Every row gives one point. The last column is the point's height on a tilted bowl or saddle (a function of degree 2), plus a little noise. Count its main directions that bend up, bend down and stay straight.
(in the rows, 128 means zero)

Points (18 x 4)
117 129 149 138

151 134 111 145

210 73 146 205

150 167 161 148

176 113 170 166

169 162 150 157

130 162 152 139

114 157 115 137

105 67 39 206

104 132 218 166

183 110 202 187

182 117 113 165

166 153 91 157

130 214 177 165

90 85 100 165

179 91 103 172

126 139 108 139

84 121 137 147
Directions: 3 up, 0 down, 0 straight

Points (24 x 5)
152 133 68 113 122

122 114 162 109 134

183 118 105 95 118

88 206 104 144 107

150 145 126 92 129

176 66 184 125 84

139 118 93 92 128

91 101 142 218 57

104 175 158 27 34

124 130 142 128 146

144 191 126 119 122

70 146 100 107 123

180 111 58 29 24

131 133 75 128 133

117 117 160 170 122

153 121 79 117 129

147 117 183 113 124

126 29 176 99 54

141 192 125 167 121

103 109 133 91 130

113 162 229 91 76

125 162 150 96 129

85 125 74 116 123

89 110 205 136 97
Directions: 0 up, 4 down, 0 straight

Points (40 x 7)
94 116 108 140 149 115 155

135 124 143 89 114 88 139

157 171 200 75 169 128 131

172 93 182 157 91 79 125

180 137 139 165 167 109 117

174 104 171 97 180 175 100

117 158 207 99 190 164 184

148 150 85 146 202 136 130

164 121 107 193 128 111 147

46 160 166 131 219 140 170

128 153 131 131 156 175 166

82 127 132 186 129 156 127

100 123 181 199 118 110 93

102 125 77 174 171 165 157

160 125 122 173 158 178 136

148 121 87 128 107 146 149

127 157 138 155 97 152 142

149 94 116 171 207 124 137

83 124 119 163 40 89 7

133 147 104 104 121 83 126

139 162 87 160 123 134 143

49 84 156 71 228 106 109

196 176 110 120 153 194 137

98 141 130 112 131 106 137

69 101 141 108 112 81 122

69 135 151 120 128 148 151

88 102 89 128 141 94 158

134 139 169 130 223 81 88

162 145 122 120 78 85 123

97 135 159 137 91 115 121

67 169 102 170 190 112 142

153 146 112 91 122 153 141

85 130 171 130 74 149 121

118 144 134 79 58 166 124

97 173 144 131 119 126 139

127 118 156 145 24 149 68

163 196 180 137 126 67 68

90 118 146 109 161 192 161

141 107 193 94 144 125 154

181 151 249 85 76 107 167
Directions: 1 up, 3 down, 2 straight

Points (75 x 9)
86 115 108 139 150 107 177 146 151

66 163 149 39 109 151 154 178 182

94 118 122 98 150 139 91 126 147

140 137 86 143 69 169 143 132 152

104 133 97 145 100 125 142 120 140

150 158 181 152 110 146 115 136 154

182 153 117 156 93 171 123 155 160

106 125 201 49 122 140 75 136 190

91 71 95 70 170 110 167 120 176

190 193 139 127 140 117 91 99 168

139 114 72 88 92 159 145 116 156

166 57 130 144 99 162 115 105 170

155 151 133 147 122 137 60 125 160

157 142 153 189 137 150 117 187 171

148 117 124 138 167 105 111 152 137

191 122 157 140 134 142 151 88 153

174 48 101 92 185 166 115 149 173

196 123 146 161 155 140 151 103 153

216 146 127 7 119 95 118 140 210

171 158 184 124 74 84 144 125 155

163 74 121 79 116 119 144 80 160

126 49 85 87 113 131 166 66 179

120 190 125 172 191 96 136 86 167

151 119 102 134 102 152 128 111 141

145 168 115 118 94 149 158 132 138

104 166 133 190 137 186 91 136 180

111 107 87 106 144 69 144 122 151

189 90 108 171 142 136 109 109 156

129 81 105 177 108 172 88 111 177

76 89 99 135 90 146 215 152 172

130 126 119 179 154 102 125 195 162

75 153 173 82 79 111 131 111 162

100 147 134 112 147 122 156 61 156

145 115 91 127 130 145 160 77 144

98 111 179 111 111 77 59 107 186

110 133 159 141 138 194 107 161 166

104 90 116 131 93 121 116 115 152

95 125 145 87 146 127 116 175 152

47 81 122 84 96 128 91 90 200

80 174 65 131 86 84 153 121 170

85 107 160 36 143 80 177 115 193

55 150 143 117 137 122 108 156 162

172 113 94 108 134 42 160 110 165

141 167 147 130 152 111 126 110 139

139 76 197 103 167 98 107 122 172

140 107 149 101 184 97 142 94 144

130 120 136 78 133 131 122 126 139

71 177 137 120 82 88 150 106 158

105 115 114 103 163 186 89 110 153

168 233 161 140 197 169 143 143 195

201 121 146 146 54 116 90 132 181

168 66 81 48 109 133 110 84 185

174 131 155 188 172 139 189 71 174

118 146 142 85 70 131 81 162 158

127 130 98 76 136 176 106 121 152

117 132 132 113 127 118 111 158 136

95 178 130 103 163 67 87 112 162

128 110 113 120 127 55 152 161 149

189 160 118 141 88 146 110 111 160

141 114 122 109 209 127 166 146 148

157 125 125 125 88 136 78 50 178

141 216 135 72 97 119 150 137 160

175 87 74 101 111 176 165 94 167

179 97 196 77 100 134 172 111 177

160 72 178 142 22 100 155 182 180

164 133 184 158 101 95 106 213 178

126 185 122 143 102 169 119 120 153

110 119 71 138 149 149 187 158 162

118 112 112 168 118 119 110 83 153

163 143 204 101 165 216 151 84 199

164 190 167 130 203 114 102 175 167

119 145 49 105 91 183 182 174 182

125 128 131 115 183 184 160 115 149

113 119 173 107 175 164 98 71 161

181 107 159 117 120 145 115 95 153
Directions: 7 up, 0 down, 1 straight

Points (73 x 9)
162 129 149 104 151 118 178 187 129

102 158 112 122 173 230 139 121 91

89 153 91 132 165 74 103 80 127

80 187 112 101 122 171 124 122 110

158 194 110 151 130 53 68 111 60

124 124 118 153 179 139 107 108 114

110 208 71 134 135 168 81 136 55

146 70 132 35 167 149 196 41 113

171 168 152 111 141 123 191 113 124

75 96 159 109 175 69 83 119 109

88 151 121 101 222 163 236 126 83

173 178 150 155 181 100 129 198 60

86 104 103 134 148 79 175 88 135

115 131 142 136 128 160 140 179 120

115 143 132 162 67 137 140 197 83

69 90 130 157 163 135 116 87 120

76 118 143 42 204 142 169 175 105

108 151 126 165 181 151 116 159 92

147 160 131 156 115 131 154 128 111

72 179 100 9 126 111 118 96 111

217 135 150 81 156 96 116 169 102

106 104 169 82 118 154 79 117 133

142 174 164 87 166 157 173 124 132

136 94 162 132 121 72 106 132 123

64 151 79 210 131 66 60 152 61

115 134 178 135 90 142 105 77 116

191 184 167 116 113 81 122 99 93

101 131 166 143 156 53 92 49 103

146 122 112 82 169 116 143 87 139

201 60 228 91 141 47 162 165 81

225 143 118 158 104 131 147 119 72

198 106 176 175 141 94 87 145 62

147 146 165 142 132 142 84 190 84

190 101 163 80 62 133 114 90 131

150 141 160 197 139 151 111 109 73

81 115 183 136 148 79 162 154 108

116 120 123 117 99 239 169 178 95

189 151 106 151 99 85 96 117 86

105 65 162 154 108 84 121 147 108

117 168 141 68 183 32 152 153 90

61 153 21 149 153 170 144 104 88

106 81 160 149 175 144 116 117 111

197 176 169 122 144 126 99 57 76

107 104 152 130 112 132 139 161 132

116 131 138 133 148 109 98 110 129

107 205 132 111 63 174 147 108 90

169 87 113 122 107 55 168 119 123

160 134 180 185 182 156 146 93 71

132 157 141 87 152 100 171 142 137

127 148 148 195 102 143 134 142 80

113 136 128 153 132 163 143 150 117

149 156 96 123 170 175 118 202 81

115 71 119 89 145 106 139 122 149

72 138 169 161 218 86 31 130 23

174 50 130 112 78 93 182 159 114

149 48 179 173 118 134 70 146 65

118 88 101 135 171 107 181 186 104

83 138 231 169 138 161 125 129 66

16 118 109 73 152 108 127 178 99

206 161 170 191 139 192 210 139 47

91 117 129 117 198 118 110 173 102

138 119 170 194 108 201 88 155 46

91 137 130 133 70 88 112 111 130

125 180 161 109 105 148 39 58 69

81 129 151 144 55 144 106 60 103

141 79 90 134 105 65 128 112 134

155 89 85 206 136 170 130 148 62

164 120 119 110 147 115 90 128 124

85 167 57 157 198 85 112 144 85

111 114 88 84 46 152 120 119 126

95 145 43 77 96 157 110 94 113

134 56 151 141 188 134 119 103 106

87 139 148 185 95 89 144 114 99
Directions: 0 up, 7 down, 1 straight

Points (73 x 9)
145 112 143 149 187 167 91 203 50

167 176 145 140 135 125 147 108 133

127 123 169 106 178 146 209 161 86

189 182 85 128 194 78 147 86 91

122 35 147 193 143 128 109 170 99

160 150 120 97 163 51 135 124 119

167 31 124 126 138 181 146 103 120

83 119 53 161 106 132 118 143 76

160 95 155 75 76 64 118 114 124

128 93 13 115 108 125 136 165 94

78 100 156 122 150 125 91 44 158

137 134 129 85 91 204 109 93 90

133 125 182 83 56 71 136 52 134

135 205 136 97 163 102 96 32 122

167 86 140 78 91 82 121 132 131

123 95 108 112 166 165 171 208 65

118 150 93 104 188 203 139 139 54

120 144 209 91 147 73 136 164 74

140 128 129 153 127 169 124 147 106

106 117 117 121 127 168 79 73 118

98 120 84 160 140 116 125 41 139

26 151 93 110 56 117 153 92 95

129 168 89 165 135 121 122 89 118

168 77 139 50 171 134 175 199 71

92 152 89 120 94 117 121 144 106

112 178 140 115 111 120 100 87 134

121 98 211 44 180 90 61 92 69

181 205 99 118 46 146 226 165 97

149 103 98 55 103 131 150 140 138

100 172 182 112 133 141 152 153 108

138 129 102 176 96 130 29 136 43

147 128 134 110 160 120 115 57 157

73 143 121 126 148 89 115 133 109

155 142 102 107 232 97 117 110 80

182 113 114 110 92 159 120 59 139

102 107 143 175 130 64 117 144 116

151 188 139 134 126 166 98 137 86

124 171 180 165 135 154 43 85 77

92 108 132 109 97 58 178 136 105

56 145 117 118 131 193 114 112 74

161 151 157 108 177 135 118 119 118

86 146 135 114 92 108 178 111 128

133 135 187 54 69 107 113 159 64

182 194 116 92 116 101 108 125 116

134 99 90 65 116 155 153 74 151

131 129 177 171 117 205 141 176 58

153 76 157 77 68 183 151 151 66

108 171 166 204 187 172 127 192 66

136 103 179 126 171 86 208 103 109

125 154 99 135 106 151 138 145 111

176 212 113 149 138 117 19 97 14

142 155 118 97 97 80 113 167 104

115 169 137 90 147 96 88 115 114

140 125 117 167 82 136 158 146 113

180 49 118 194 152 131 148 136 144

123 147 138 164 132 129 69 120 103

126 29 85 117 131 133 67 99 132

50 158 208 93 141 54 156 127 75

164 76 149 172 69 181 104 127 62

70 149 168 204 162 109 117 59 136

79 83 161 126 80 129 124 104 110

189 184 81 106 111 125 131 170 110

101 199 144 179 117 87 74 120 87

104 156 138 91 129 147 88 128 101

96 167 145 133 145 153 36 102 68

133 106 183 171 146 191 136 157 83

244 42 178 218 176 124 133 60 138

78 112 179 183 145 122 134 76 141

168 145 130 125 118 155 73 80 110

154 134 152 138 117 81 176 153 128

174 149 49 114 193 102 52 87 70

109 87 85 74 98 112 71 78 147

133 125 162 104 112 146 115 61 147
Directions: 0 up, 5 down, 3 straight
